Each row is a point. Two turns around zero, p and q, are shown by what they do to some points. Where does a point land after both, in the order given? Backwards means that the second turn is done in reverse. Each puzzle has new turns, and all numbers are rounded.

Turn p:
[27 16 23] => [23  7 31]
[-23 -23 -72] => [-49  26 -56]
[-20  60   6] => [-37 -14  49]
[ 39 -22  19] => [46 16 -1]
[-23 -32  24] => [ 18 -36 -24]
Turn q:
[43 15 -2] => [ 0 38 26]
[-9 54  1] => [-10  37 -39]
[  9  -4 -19] => [20  4  8]
[-64 -75  -1] => [ 12 -98  -8]
[20  9 22] => [-23  16  13]
Where do these land?
p, then q backwards: [-10  60 -50] => [39 18 66]
q, then p backwards: [ 27 -13  -6] => [17 21 13]
p, then q: [ 4 -7 55] => [-12  -4  54]
q, then p: [-47  12 -10] => [-17  33 -32]
p, then q backwards: [ 26 -52  11] => [-21  19 -52]

Turn p:
[ -5  22  38 -10  16  76] => [ 21  77  -3 -27  17  26]
[ 17   9   1  30 -11 -19] => [ -8  -3  10  26 -29  -4]
[-30   7 -20  18  -3 -37] => [-37 -30  27   3  -1  -9]
[ 14 -61  40 -21  52  55] => [ 50  19 -42  -4  44  72]
[ -5 -12 -31   4 -40 -25] => [-32 -27 -19  11  -9 -33]
[ -3  25   9 -16 -19 -31] => [ -2 -15  13 -25 -30 -20]
[ 12  11 -36  -5   6 -20] => [  8 -21  15  15   8 -32]
Turn q:
[  0  28  42 -25  37 -50] => [ 19  49  20  -4  -3 -62]
[  0  11 -30  16  36  32] => [  9 -12 -14  55   3  11]
[ 41 -35  23  31  38  28] => [ 27 -37  59  32   2   8]
[ 30  -4  -4  28  18 -23] => [-16 -14  29  20 -21 -21]
[-36 -10  -8   5 -16 -10] => [-26  22  -7 -10  10  21]
[-22  36  -1  22 -49 -12] => [-19  23 -27 -26 -45  21]
[  1   9  39 -34 -45  14] => [ 34   3 -13 -60  -3   7]
[  7 -19 -20 -16  34  38] => [ 20 -26  -5  33  38   5]
[-22 -16 -41 -27 -53 -18] => [-49  -8 -41 -41  21   9]
Where do these land?
q, then p: [ 14  10  26  32 -10 -29] => [-15   6 -15 -31 -38  -5]
q, then p: [ 15  13 -28  37 -28 -13] => [-48   1 -30 -13   5  -9]
q, then p: [ 17  11  19 -30 -10 -61] => [  5 -48  18 -43 -25 -19]
p, then q: [ 11 -18 -11  24 -22  72] => [-13  17 -42  55 -39  -5]
q, then p: [-31 -35  -5   5  -6  36] => [17 38  1  6 37 21]
q, then p: [  3 -12 -23 -17  48  18] => [  3 -12  25  44   6  30]
q, then p: [-28  31  20 -52  29 -24] => [ 29 -21  58   7 -17 -35]

Turn p:
[  6 -50 -14  30  10  -4  21 -26] => [-17 -33  20 -13 -27   5 -31  34]
[-72 -18  -3  15  11  55  11   3] => [-34   3  62 -11  -2  44 -10 -43]
[ 35  17 -29  -4 -20 -13 -32  14] => [ 19  21 -36  10 -34 -18  20   4]
[ 3 56 30 21 58 -4 22 22] => [-49  15 -48   0  58   7 -19 -15]
[ 45  27  41 -27 -52  13 -45  48] => [ 85  55 -39   6   9  -4   2 -22]
[ -8 -14 -11  26 -18 -51  25 -23] => [-18  -9  23  28  -5 -23  -8  53]
[ 23 -22 -33 -47 -29  -7  21   6] => [ 36 -22  -3   6 -19  22  45  31]
[-43   7  11  23  30  31  16 -55] => [-45 -41  35   7  14  -4 -29 -41]
[ 10  -4   7 -37  10 -21 -39  12] => [ 23  12 -13 -34   6 -28  30  -1]
Turn q:
[ 37  -7  23 -11  48  44   1  -6] => [ 35 -22  33  35  -2  45  -5 -15]
[-76   6 -17 -21  22 -43 -16 -51] => [-19   6 -15  33  27 -84 -48  -8]
[-35 -15 -33  22 -43   1  28 -22] => [  7  21 -37 -16 -23 -49  27 -18]
[ 26 -44  22 -23 -39 -21 -12  47] => [ -1 -33   0 -36 -16  14  16  69]
[-30 -15  27  13 -21  40   6  35] => [-15   4  13  23 -27  -1  57  19]
[ 27  23 -42 -22  -2  13 -15   7] => [-20 -32 -12 -21  -2  23 -13 -35]
[ 18  18 -25  35  25 -36  10   3] => [  3  35 -35  -8  27  25 -24  -8]
[ 11 -27  30   0 -41  14 -46  10] => [-14 -10  30 -17 -54   3   0  37]
[ 23  61  15   6  50 -12  43 -24] => [ 24  30  23   6  70  24 -12 -43]
Where do these land?
p, then q backwards: [  3 -19 -29  18  16  19 -22 -50] => [ -3  -9 -23 -29 -30  28 -40 -20]
q, then p: [  2  23 -15  16  10  36  34   7] => [-18 -47  -2  25   0  10 -18  -8]
q, then p: [ 51  27 -22  25  -7   0  14  20] => [ 10 -39  -6   3  -5  25  23 -47]
p, then q: [  6  -5 -23 -22  34   0  -4  10] => [  9 -29 -15   1  11 -22  21 -10]
p, then q backwards: [27 38 27 35 44 21 21 29] => [  7  28 -55  19  35 -43 -13  18]
p, then q: [-69 -42  61   9 -34 -61  -4  46] => [-38  13  73  22  78  55   0  27]
p, then q backwards: [43  4 -7  7 -6 48  5 22] => [ 39 -19 -40  27  21  10  -4   1]
p, then q: [-33 -26  38  -8  -8 -49  36  16] => [-13  -1  21  43  40  46  12  32]
p, then q: [-24  10 -33 -33 -31  -5 -49 -43] => [ 49  37   5 -49  20 -29   6  23]
p, then q: [ -6 -12   3 -46 -18 -10 -31 -56] => [ 57   4  -1 -32  17  -5 -14  45]

Turn p:
[ 14 -39   9  10  19  10 -10  20 -24 -40 -31] => [-29  17 -10 -29 -27  -5  -6  12 -28  47  -2]
[ 14 -24  53 -34  16  39  14  16 -45 -32   5] => [-32  55   4 -15 -69 -20   7  10 -17  -9  -7]
[-18   9  16 -23  69   8  22  13  -4 -28  36] => [-26  -6   5 -13 -46 -20 -19 -54 -28 -35  -1]
[ 34  -6  17   0  24 -14 -57  15 -33   3 -31] => [-12   4  22 -11 -13 -26  45  -8  -1  64  -5]
[-13 -13 -45  24  -9  -4  24   8  17  29  18] => [ 28 -33 -36 -15  27  16  -1   7  -8 -24   7]
[ 40 -22 -61  22 -15  17 -20 -29  62  12   3] => [ 42 -47  17  -7  41  41  -8  34 -28  10 -48]
[ 19 -15 -20  33 -26 -10 -16 -44  -5  18  12] => [  3 -25   8  23  30  26  30  38 -17   4   7]
[-19  30  -3 -46  10 -16  44  34 -15 -53  40] => [ -1  -1 -35  34 -65 -25 -47 -36   5 -28   5]
[ -5  45 -24  49 -25 -16  34 -14  52  12  11] => [ 16 -33  -9  26  72 -11 -40  10   4 -32   1]
[  9 -24  35 -10 -16 -24 -14   1   9  25 -20] => [-11  -3  21 -20  -2  -1  18  26  44  13   7]
[-59  32  14 -10 -22 -37 -22 -35  -1  20 -48] => [-18  19  14  26  42  33   4 -32  63  20  36]
[-22  14 -19  26 -37  18 -12   7  31  13  29] => [ 55  -4   8   6  31   7 -19  11  -9 -19  23]
[  6  13  25 -41  12  30  14   9 -43  20 -24] => [-14  55 -12  -6 -22 -14  34 -19  18 -10 -24]
Turn q:
[  5 -17   8 -21  26  35  55 -50 -23   8  40] => [  9  27 -32  27 -59  -4 -47  -4 -30  24  28]
[ 15   1  14  38 -42 -64  11  11  14  -1 -10] => [ -9 -54  14 -28  -2 -32  19  32  11 -41   5]
[-40 -12  -9 -57  29   5  20 -56 -13  19  51] => [ 58  46  11  43 -52   7 -32 -16 -32   1  13]
[  4  46  -7  35 -38 -11  25 -11   8 -16 -10] => [ -2 -45 -27  15  19 -28  -2   2  28 -26  23]
[-36 -27 -35   9   8  30  14 -42 -31  18  14] => [ -2  26  18  40 -17 -32 -51 -27 -11  16  -7]
[ 33  15  23  -9 -10   1   3  16  55  10  -6] => [-13  -6  -3 -16   5  25  40  19  10  -3  47]
[ 29  26  11  29  15 -29  19  41  13  26 -18] => [-23   9 -22 -25   4 -20  35  46  31 -18   0]
[ -1 -15 -56   3  12   2 -68  40  31 -38 -16] => [  5   7  34 -42  48   2  42 -61  21  23 -26]
[-19  37  13  -7   2 -12  22  -3  -1 -12 -18] => [ 10  -3 -33  20  12   1   7   5  -3 -36  -1]
[-17  -7  29  38  18  15 -18  10  -2 -35   1] => [ -1  -5 -15 -22  46 -13 -11   4 -36  18  -9]
[  8 -59 -24 -30 -13  -5 -48  49  -2 -20 -59] => [-47  -4  46 -39  10  42  30 -47  -2  -6 -55]
[  0 -16 -17 -51   8  26  14 -17 -56  10  62] => [ 39  27  -3  11 -58  28 -61 -13   6  29 -13]
[-14  10  36  28 -22  18 -14  29   5  22  -7] => [-22  -3  10  -4  45  12 -14  41   4  -4   7]
[ 31  19  15  -4   6 -12 -35 -17   2  10 -23] => [ -1 -20   1  19   1  11  44  20   2  22 -13]
Where do these land?
q, then p backwards: [-15 -21  12  25  12  31   8 -26   1 -13   5] => [ -5  15  -4  37  14   4  -4   9  -8 -38  -4]
q, then p: [  5 -17 -34   4 -18  43 -14 -14 -37 -27 -27] => [-19   5  25 -16  43  53  25  -6   0   9  15]
p, then q: [-33  22 -68  -6 -32  34 -44   5 -20 -24  -1] => [-22 -10 -22  32 -17 -19  -8  22  49  75   5]
q, then p: [ 19   3  22   5   0 -27 -20 -33  76  -3  18] => [-15 -20 -25   1 -45 -32  17  33  -6 -59   4]
q, then p: [ 53  16  31 -10  17 -17  38 -29   9  23   2] => [ 50  -8 -54   7  -3  -6 -14  33   2 -17  21]
p, then q: [ -9 -12  27 -36  21 -47 -32 -19  18  25  14] => [-12  -8  18  -8  -6  15 -15   8 -53 -13  57]
q, then p backwards: [ -1  13 -71   4  10  -7 -11  51   9 -23  16] => [-23  26  12 -32  17   5  -4  39  22  52 -39]
p, then q: [ -2 -25  11  -5  30  16  17  44 -18 -10 -34] => [ 26   3  19  38 -15  24   9 -16  29 -33  -9]
p, then q: [-23 -14 -16  52 -35  22  20  -5  28  67 -65] => [ 18  93 -46 -13  -7  20  47 -28   8  21   1]
p, then q: [ 38 -32  18 -30   0  15  12  -8   6  24  33] => [-30 -28 -19 -28   5  32  -7 -17  -6 -40   2]
p, then q: [ -2  15 -20   2  32   1 -24  27  11  46   1] => [ -5  -1 -12  13 -60   0  23  -7 -24   3   9]
q, then p: [-10  -4   2  23 -10 -37  44 -31 -10 -44  34] => [  1 -40  -8  30 -41  20  20  34   1  44   5]
q, then p: [ -7  53  33 -43  -6  -9  23  25 -20 -35  10] => [ 32   6 -18  -1 -13  16 -17   7 -53  29 -54]
p, then q: [-15   2  55  16 -22 -17 -17  13 -54  -7  -5] => [ 50   6   2 -12   4 -21 -21  38  27 -31  31]

Turn p:
[ 25   3   7 -22  27  21  -6   6 -11   3  27  -3 -16  12] => [ -7  18 -15   0  19   6 -19 -26  -9  20  17  -5  24 -17]
[ 26  -1   9  -8   8   5   5 -14  38  -6   8  12  -8  12] => [-23  -3 -20  15 -10   1  13 -28   1  17  13 -13 -13  -3]
[ -1   5  32 -29   8  23  15 -23  -6  23 -20   8  -9  17] => [-19  -8 -18  24   8  13   5  -1 -17  19 -27 -18  36   7]
[ -8   1 -41   7  16  24   5   4 -46  -4   5  -7  32  -3] => [ 20 -12 -10 -22  17  -3 -19  11  -8 -30  -7  35  19 -38]
[ -7  26   2  19   1  -7  -8  42  -7  -6  -5   8  17 -24] => [ 36  23  17   5  10  21   6   4  22 -18  -5  15 -15  -3]
[-47  -3 -21   2  15 -13  -9  -4  -8   7  -2 -19 -48   1] => [ 17  24   8 -13  -5 -38 -15  23 -39  22 -11   9  -4  20]
[ 11 -47 -22 -11 -13  -5   7   3 -10 -10 -10   9   6  14] => [-28 -34   4   0  24 -16 -15   4  -1 -14  15  15  -8   8]
[ 10   0   9   3 -10  -3  34  34  20  -8   7  18  13  25] => [-13   1   9  30  19 -10   3 -26  25 -18 -12 -13 -22 -13]
[  9  -2   6   5 -19  -4   5 -14 -11  18  39  -2  -4 -10] => [-12  11  11 -10 -27  -5 -13 -12   8 -16  12 -11  26   1]
[ -3   4  11  19  -3  -9 -14  10 -18 -29 -16 -29 -17  -8] => [ 13  11  26  -8   8   6   2  39  -2  17  15  -7 -11 -12]
[-12   4  31  10  18   6  19  -5  29  29 -15  -2   7   4] => [ 22 -11 -11  33 -11   0  20 -12 -11   2 -19 -30   5  10]
[  9   3  -1  -5  15 -27  -4 -24   7  20   8  27  23 -17] => [  4 -13 -22   3 -33  26 -20 -17   4 -13  -3   5  -5  20]
[ 10   0 -34   3 -14 -28  13  23   3 -16 -33  -9 -24  19] => [-21   1  31  -7  24  -5   2   8 -25  -4  -7   7 -49  -1]
[-41   4   6  -5 -20   6  18   0  18 -34   1 -11  -5 -23] => [  7  -2  25   8 -20 -29  20  16  25  27 -17  19  -3  -6]
[ 33   2   9   1 -10  15 -35 -15  -5  18  -8   2  -7 -24] => [ -7   6  -6 -14  -6  36  21   2  -8  -1  31   1  24  17]
[-20  -1  15  10   1  13  -7 -21  11 -12   5  32  18  16] => [ -5  -2 -42  14 -10 -11   7  14  26  -3  -9  -3   0   1]
[  5   0 -16   3 -21 -16 -38  -1  -5   7  10 -34  25 -10] => [ 17 -12  12 -57  -4   8   2   2  12 -10  14  -6   0   9]
Turn q:
[  6 -20  19   9 -13  17  12 -24  31   7 -24 -20  -8  -8] => [ 20  -8   7   6   2   0  21  10  -5 -13  -8 -36 -17  35]
[-17  13  25 -15 -20  22  -6   4   3  24  37  -7  31   9] => [ -6 -10  28 -31 -32   3 -15   5  12  -6 -13   9 -39 -13]
[ -4 -18 -23 -20  24  -3  -1  24 -21  -8   8  -4 -17   4] => [-16   2  -9  -7   7   9  23  -9 -25  11   9  30  17 -13]
[  2   5 -21 -16  33  -3  17  17 -26 -28 -17  38 -11  22] => [-28  23  -2  10  24  13 -12 -28 -23  34  13   4  32 -14]
[ 12 -29  20  28  17  -6  -1 -29  14   5  -2  11  -8 -14] => [ 11 -30 -19   1  -2  10   1  17   2  -2  18 -37  14  17]
[ 13   6 -26 -37  16 -24 -12   9 -15   1 -12  18  -7  15] => [-17   0  12  20  31  -7  -1   3 -11  26  15  28  13 -21]
[ -4   2 -13   5 -26  -3  12   2  24  -6   9  13  -4 -16] => [ 31  13   5  -2  -4   4 -12  -2   9  -4  10  13   0  22]
[  0   7 -32  -2  32 -28  22  -2  -7  -4  -8  -3 -12  19] => [-13  21  -6  24   7  11   6  19 -15  21  -8  11  37  -7]
[ 12  12   2   3 -34  22  -1   1 -24  18  21  -9  19  -2] => [  0  16  -2 -26   1   2  -5   7  23 -14  -4   4 -39 -20]
[-22 -17   7  15 -16  -7  -3 -39  10 -19 -17  -7   2 -18] => [ 27 -21 -22   0  10  -9  -9   1   1   0 -28 -15   1  33]
[  0  14   2 -19  20 -31  15  22 -27 -13 -10  14 -28   2] => [-13   9  12   3  21   1  13 -20   8  20   2  11  47 -19]
[ 10 -18  15  28 -26 -13  -1  -9  29 -29  -5 -11   4   7] => [ 33   2 -20   8 -22 -26   7  -3   9  14   1 -24  -7  24]
[  1  16   8  -3  -1  15  -8  22  -3  15   7 -10  40 -19] => [  7  -5  11   1 -16   6 -11 -10   0 -28  -7   5 -25 -35]
[-15 -11   5  34 -12   5 -16  -6  19  20 -18  -7 -10   5] => [ -8 -14 -14  21 -13   1   8   3  18 -17  -3  -9 -14  35]
[  5  38   9 -10   7  38 -30   5  -7  16  31 -16   8  -6] => [-28   1  18 -29 -13 -20 -15   9  -5 -43   2   8 -20 -24]
Where do these land?
q, then p: [ 19  11  21  19   3 -14 -11  11   5  30  -3  13  30   5] => [ 14   8  20  -2 -20 -20  29   0  10   3  34  -4  -2  10]
q, then p backwards: [-12   4 -19   5  19   0   5   6  -1 -10  11  13  50   9] => [  8  19  -6  -6  41 -18  21 -22 -16  -9   8   7  -6  -4]
q, then p: [-11   7  -8  19   9   9 -32  -1  11   2 -17  14 -12  15] => [  6   7 -16 -14  -5 -32 -10  23   6  -9  -2  -8 -18   5]
q, then p: [  4  13 -11  -4  -8  -9  11   2   4  12 -26  -6   7   2] => [ 14  12  -3  18  -4  10  15   9  -9  -4   5 -10 -11 -10]
q, then p: [ 19  11  15  14  14  -7 -45  -1   6  39  15 -35   6  -7] => [  3  -2  46  19   0 -30  -4   8  30   4  21  20 -31   8]
p, then q: [-12 -41  14  15 -12 -15  12  -6  20 -16  -9  -7  -7  12] => [  5 -10 -14   2 -31   1  37   4  21  15   1  10  16   9]
p, then q: [-23 -12  -1  19  -7 -12  15  -4 -14   6  -2   1  -7   6] => [  3   0 -11  12  -7 -19  12 -22  14   9  -2   4   7 -10]
q, then p: [ -3  15  -9   1  18  -4   6 -22   9 -13   8  -3 -10 -14] => [ 11 -10  -3 -13  23  18 -10   4  18  -5  -2   1  -7  -7]
p, then q: [  3   9 -15 -56 -13 -15 -10  -7 -23 -12  -5  16  -9   7] => [-39 -33  22  17   8  11 -20 -16 -11   1  -6  14 -14  18]
q, then p: [-22 -45 -25   0  10 -16  11   6  10  -5  62 -18 -10  -9] => [-47  -5   4   3  34   5  -6 -29  20 -39 -14  33  22   4]
p, then q backwards: [ 76   9   1  17  -4   8  10   4 -62  -4   6   2   0  -2] => [ 25  27 -16  -1  55  27  18  21 -25  38  10  37   4 -25]
p, then q backwards: [ 13   4 -28   4 -24  -5 -22  -1  14  22  11   5  -7   1] => [ -8  -4   4   4  -9  39  -3  14  -2  -8  15  -6 -27  -2]
q, then p: [-20   4  15  -3 -22   7  16  -9   5 -10  -7  15  10  -4] => [-12  -7 -16  -9   7  13  14   2 -15  18   4 -21   4   9]
p, then q: [ 15   9  -1  13  18  20   8   6 -17 -14 -24  14   0 -43] => [  2  17 -11 -20  -3  25 -25 -23   9 -18  32 -19  -5  -7]
q, then p: [-23  -6  18 -67  -1  42  12  -8   3 -14   0 -21 -11   9] => [-18  -9   5  30  18  22 -36  27 -15  31 -33 -19  36  13]
q, then p: [-11  -9  19   1   6   5  22   6  17   6  -8  10 -12  11] => [ -5  -9  -3  -1   3 -12  13   3   3  -2 -11 -28  21  -9]
q, then p: [-12  17  14   4  -6   4  -7  18  12 -16 -11 -11 -19   2] => [-14 -13  -3  -1 -19   3  -4  15  10   3 -18 -19 -17  -4]
